Rows are points. The points of each table are mixes of a few directions, plus a little noise. How many directions does each table use, and how many do they share? Where both have some left over, give the other angles between the two spaces (their principal angles), to ten degrees, smallest first.

First:
[[ -9.3  12.8  33.5]
 [ 18.0   1.2   2.1]
 [-13.2 -13.9 -35.4]
 [  4.5   0.1   0.2]]
Second:
[[ -3.9 -19.8  23.3]
 [ -0.4  -2.0   2.3]
 [ -1.0  -3.7   4.6]
 [  4.7  21.7 -26.3]
 [  2.0  10.6 -13.2]
 [ -6.4 -29.5  35.6]
 [  4.5  22.0 -26.1]]
Directions: first 2, second 1, shared 0; angles 60

First (7 x 6):
[[-23.7  -1.2   5.1 -18.5  21.3  11.9]
 [ 24.6  -5.4  -2.1   9.4 -21.3 -14.3]
 [-23.0 -21.1   7.9 -48.0  25.4  10.0]
 [ 13.8  13.3 -21.9  21.7  -9.5   5.3]
 [  3.7   7.0  -1.3  14.7  -5.2  -1.2]
 [ 23.6 -10.6   9.0   7.2 -23.2 -19.5]
 [-20.9  18.0   2.6  13.5  13.3   9.6]]
Second:
[[ -3.7   5.6  -2.0   4.8   2.1   2.3]
 [ 22.3 -32.8   9.0 -31.4 -14.7 -17.7]
 [  2.5  -3.2   0.7  -3.9  -1.7  -1.8]
 [ -0.7   1.2  -1.2   1.4   0.5   0.1]
 [-22.6  32.8  -9.1  31.5  14.5  17.0]
 [  7.4 -10.5   2.9 -10.3  -4.5  -5.4]
 [ 19.7 -29.3   8.1 -28.3 -12.9 -15.6]
 [-25.0  37.0 -10.5  36.1  16.5  19.5]]
Directions: first 3, second 1, shared 1

First (10 x 11):
[[ -6.8  -3.3   2.6  12.8  -2.0   8.5   8.8  -4.6   3.4 -14.0  -2.6]
 [  7.8   6.9  39.8   4.8 -48.8  -8.3  17.0  44.0 -27.9  13.0  13.2]
 [  4.2  -1.0 -19.6 -18.7  21.8  -3.1 -17.6 -12.2   5.8   9.5  -4.9]
 [ 26.5  22.9 -26.3 -43.5  37.7 -49.9 -40.3 -15.5   6.5  53.0  -0.7]
 [ -9.1 -14.6  -9.7  -0.8   5.0  24.5  -2.0  -3.8   2.5 -13.8  -2.7]
 [ -5.5  -3.1  -7.2   4.2  10.7   5.4  -0.3 -12.7   8.2  -7.9  -4.0]
 [  0.9  14.8   2.6  16.4   8.0 -23.0   8.6 -16.2  11.4  -2.1  -0.2]
 [-12.4 -19.1  -7.3   3.7   2.6  32.6   2.8  -2.9   3.5 -21.9  -4.3]
 [ -0.4   7.5  17.6  16.6 -16.9  -6.8  14.4   7.6  -4.1  -4.0   4.6]
 [ -5.7 -11.5   9.9   4.4 -17.1  20.1   7.7  15.4  -8.5 -10.1   1.0]]
Second (11 x 11):
[[ 17.3  -2.3   4.0   0.2  -7.8  -5.7   9.8  -4.2  25.3  -8.6   2.3]
 [ -0.9   4.8   1.0   5.6 -26.6 -13.2 -43.1  17.7 -19.1  -8.0  25.3]
 [ 11.9 -27.6   5.2   2.2 -14.9 -22.4  13.6   3.1  -4.6 -13.6  27.3]
 [ -9.0  -8.9 -17.9  -3.1  27.2   7.7  23.0  -4.7 -13.2  -6.7 -25.6]
 [ -6.5  15.6 -20.1  -5.5 -16.0 -10.1  -0.8  -1.3 -10.6  -8.9  13.7]
 [-11.7 -12.7  33.1  -9.3   7.4   0.3  28.7 -17.7  16.5  30.7   6.7]
 [-34.7  58.9  -9.6 -15.0  -5.3  15.4 -24.4  -7.6  -1.4  25.7  -8.5]
 [ 14.8  -7.8  -1.0   6.3  33.7  21.6   6.3   1.8  15.5  -4.6 -43.0]
 [ 12.2   7.6 -37.9   6.1   6.7  11.1   8.5   3.7 -17.0 -20.1 -11.7]
 [ 13.4  -0.7  27.9   8.9  -9.6   8.8 -18.4   3.0  12.0  19.4  15.6]
 [ -3.0 -28.0  16.9   1.6   6.8 -14.0  -5.6   5.3  -3.4  -3.8  -0.6]]
Directions: first 3, second 6, shared 0; angles 50, 60, 70

First, 11 rows:
[[  5.8 -22.7 -10.1   8.5  13.4 -32.8 -27.2  13.9   7.6  10.6 -11.5 -22.9
    1.8 -12.9]
 [ -1.0 -14.7  10.8 -11.5  12.6  -6.1  13.7  -3.5  11.5   5.3  11.9 -21.6
  -14.4  -2.8]
 [  5.0  -5.5 -10.9  13.1   2.6 -13.4 -15.3  10.5   0.1   1.6 -11.3  -2.6
    8.9  -2.8]
 [ -0.2 -12.3   4.2  -6.1   9.4 -10.5   0.7   0.4   7.6   5.5   4.2 -16.2
   -7.9  -5.2]
 [ -0.1  -9.8   7.7  -7.3   8.3  -2.9  11.4  -1.9   7.6   2.2   9.0 -13.5
   -9.5  -1.0]
 [ -2.2   2.3  23.1 -15.7   5.0  24.9  49.9 -13.3   8.7  -7.1  24.9  -3.4
  -16.7  14.6]
 [ 10.6   5.4 -26.6  35.2  -6.0 -12.7 -29.6  21.5  -9.5  -3.6 -27.8  17.4
   28.1   3.0]
 [ -3.6 -23.0   7.7 -16.8  14.2 -21.9 -11.0  -2.9  11.2  12.7   6.8 -31.0
  -16.7 -15.4]
 [ -1.5  22.9 -12.8  10.8 -18.8  11.6 -17.5   0.5 -16.7  -6.5 -13.7  30.7
   17.3   3.4]
 [ -0.9   2.0  13.8  -8.5   3.7  15.8  33.2  -7.8   5.1  -5.5  15.4  -2.6
  -10.3   9.9]
 [-13.3  55.4  -6.6  -2.4 -43.7  47.5 -10.3 -18.5 -32.7 -16.1  -7.5  66.5
   18.3   9.7]]
Second, 11 rows:
[[ -3.3  -2.2   8.2  11.7  -6.1  -3.0  23.4   7.0  -9.1 -17.9  20.1  16.8
    7.4   0.3]
 [  4.0  -0.4  -2.7   3.9   1.7  12.0   9.6  -6.0   1.9  -9.7  13.7  22.6
   12.7 -17.2]
 [-17.3  -3.6   7.9   7.9 -14.0 -17.2  26.3  16.2 -21.1 -26.2  14.0  10.1
    2.0   6.5]
 [ 12.1  -4.5 -26.6 -15.8 -11.9  -6.9   0.6 -21.5 -58.8   1.7 -17.1   4.0
  -13.1 -39.2]
 [-12.7  -8.2  15.2  -8.4  21.9 -10.5   0.0  21.0  19.6  -8.2  -2.2   4.6
    3.7  15.6]
 [ 11.5   0.0 -16.3 -19.1   0.1  -4.0 -22.0 -13.1 -18.7  30.9 -40.1 -40.5
  -28.1   1.5]
 [  1.7  11.4   0.8  19.2  -4.4  20.7   9.2  -0.1  32.6   9.5   5.7 -15.6
    3.9  26.1]
 [ 23.6   3.8 -10.0  10.7  10.6  23.0  22.6  -6.4  16.3  16.2 -18.1 -27.7
   -8.9  24.3]
 [-47.3   6.1  -6.3 -25.5 -12.5 -10.6 -41.5   6.8  28.3  -2.8 -12.6  -4.2
    3.9  -3.6]
 [ 24.5  -3.1  15.3  -1.1  16.3   3.7 -38.7 -14.8   5.5  19.9  18.4  18.0
    4.8 -24.0]
 [ -1.1   0.0  15.7  14.2  -2.7  -4.0  16.0  12.1   3.1 -12.1  20.7   8.4
    6.0  11.7]]
Directions: first 3, second 6, shared 1; angles 50, 90
